Rows are points. To make a cloud, some directions were put in groups of two or more. Within a group, all points are equally far from the middle, so they leave a hole (a ring in 2 directions, a hollow ball in 3). The other directions are filled evenly. Then the cloud was stretched, turned, moved and blurred a little. How many holes are there, and how many directions does each take, smallest first?
In the rows, 128 means zero.

Cloud:
[[171 163]
 [166 168]
 [142 181]
 [173 116]
 [ 69 147]
 [148 179]
 [178 133]
 [175 122]
 [ 67  99]
 [171 163]
 [127  81]
 [ 63 107]
 [ 64 107]
 [ 82  85]]
Holes: 1 (2)

Cloud, 21 rows:
[[107 104 166]
 [ 55 133 154]
 [ 82 123  49]
 [146  89 123]
 [105  94  74]
 [ 92  73 115]
 [163 148 196]
 [170 204 115]
 [159 132  82]
 [214 117 127]
 [172 195 103]
 [106 191 113]
 [192 145  93]
 [209 107 159]
 [111  87 149]
 [188 104 131]
 [106 109  65]
 [138 186 169]
 [ 88 119 166]
 [119 151 177]
 [ 95 127 170]]
Holes: 1 (2)

Cloud:
[[ 66 100  74 207]
 [104 111  73 130]
 [ 99  71 103  95]
 [ 74  59 174 141]
 [108 152 182 148]
 [ 56  70 106 172]
 [ 75 120  98 215]
 [120 106  72 115]
 [112 103 107 154]
 [ 83  64  88 144]
 [ 55 100  84 167]
 [135  82 189 173]
 [141  63 128  80]
 [ 89 192 120 107]
 [126  96 146 146]
 [ 89 147 154  99]
 [154  16 152 118]
 [153 154 152 192]
 [ 86 187 153 163]
 [160  85 218 135]
 [117 139 161 122]
 [ 86 103  76 188]
 [133 162  82 175]
 [147 144 143 182]
 [114 117 108 103]
 [179 129 175  97]
 [155 119 171  98]]
Holes: 0

Cloud (81 x 8):
[[129 130  87 144 106 119 121 115]
 [134  68 116 108 204 113  90 157]
 [104  45 163 120 132 150  82 189]
 [ 88 165  71 179 110 122 144 171]
 [110  79 109 124 147 177  31 163]
 [126 211 104 162 151 163  85 120]
 [190 106 102 117 182 167 140  86]
 [110 173 161 110 143 140  50 120]
 [112  95 157 134 128 145 110 159]
 [179 123 102 138 112  97  86 208]
 [121 142 106 165 184 162  78 102]
 [127 127 212 123  70  93 137 124]
 [149 135  84 143 113 140 115 207]
 [139  48 145 153  67 100 123 194]
 [148 104 105 131 197  91 164 105]
 [108 137 125 164 218 155 132 108]
 [157 138 117 174  82 142 165 110]
 [107 148  84  71 156 146 164  86]
 [ 96 157  98 135 197 110 159  94]
 [196  74  99 144 132 155 128 153]
 [ 91 118 170 144 141 182 174  93]
 [141 185 149 121 180 159 100  62]
 [145  80 111 146 188 139  74 119]
 [174 102 132 147 163 119  88 182]
 [118 146 156 125 139 183  37 128]
 [126  78 143 142 151 181  93 190]
 [187  44 155 170 134  90 101 133]
 [127 158  83 176 159 125 124 128]
 [136 187 150 157 113 100 119 110]
 [ 77 142  89 155 159 204  81 137]
 [139 129 100 146 152 148  87 225]
 [135 144 151 164 106  75 167  83]
 [115 223 123 139 121 115 141 123]
 [120 116 213 122 145 222  64 125]
 [180 122 141 121  89 100 159 163]
 [129 177 123 152  95 149 182  73]
 [217 105 108 148 156 111 154 122]
 [154 159 120 107 141  91 149  71]
 [152 155 197 149  67 153 184  92]
 [127  91  79 117 108  41 104 145]
 [124 108 128  90 100 139 146 139]
 [135 113 123  97 180 129 149  89]
 [128  66 126 124 169 102  72 195]
 [151 123 200 135  99 151 134 128]
 [174  83  92 146 142  87 130 104]
 [117 142 215 132 140 150 126  90]
 [179 101 147 151 134  73  60 201]
 [113 124  62 153  90 111 143 152]
 [147  50 114  98 152 166  74 100]
 [160 112 165 117  34 158 116 134]
 [127  30  93  90 148 121 170 158]
 [172  63 134 168 128 116 149 145]
 [157 129 198 149  83 168  89 161]
 [ 97  47 110  65 135 121 127 157]
 [131 136 156 185 124  83 144  91]
 [ 70 167 125 128 120 143 169  99]
 [143  94 162 130 122 249 139 141]
 [136 134 102 108 124  93 136 203]
 [144 180  87 142 111 129  85 168]
 [133  53 118 115 126 135  63 189]
 [161  86 102 164 182 121  79 194]
 [137 174  97 140  92 182  91 125]
 [111 183 119 171 158  71 117 105]
 [143  85 183 160 121 138 188 139]
 [124 104  78  77 122 183 125 114]
 [117  90 106 129  79  74 165  99]
 [109  83 148 204 125 155  84 143]
 [100 132 164 171 114 155  56  92]
 [104 135  73  95 147 169 126 133]
 [ 45 147 147 106 125 189 139 125]
 [145 110 116 106  63 122 160 203]
 [151 169 139  94  65 116 172 141]
 [150  89  98 120 129  51 164 130]
 [129  92 105 134 167 166 149 120]
 [117 129 156 148 182 151  73  68]
 [110  97 156 144 139 147 162  85]
 [110 105  69 113 104 132 179 166]
 [116 134  84  67 150 142 108  83]
 [129 140 136 120  89 191  58 149]
 [ 89 106 182 166 136 179 108  99]
 [104 157 234 119 105 125 117  97]]
Holes: 0
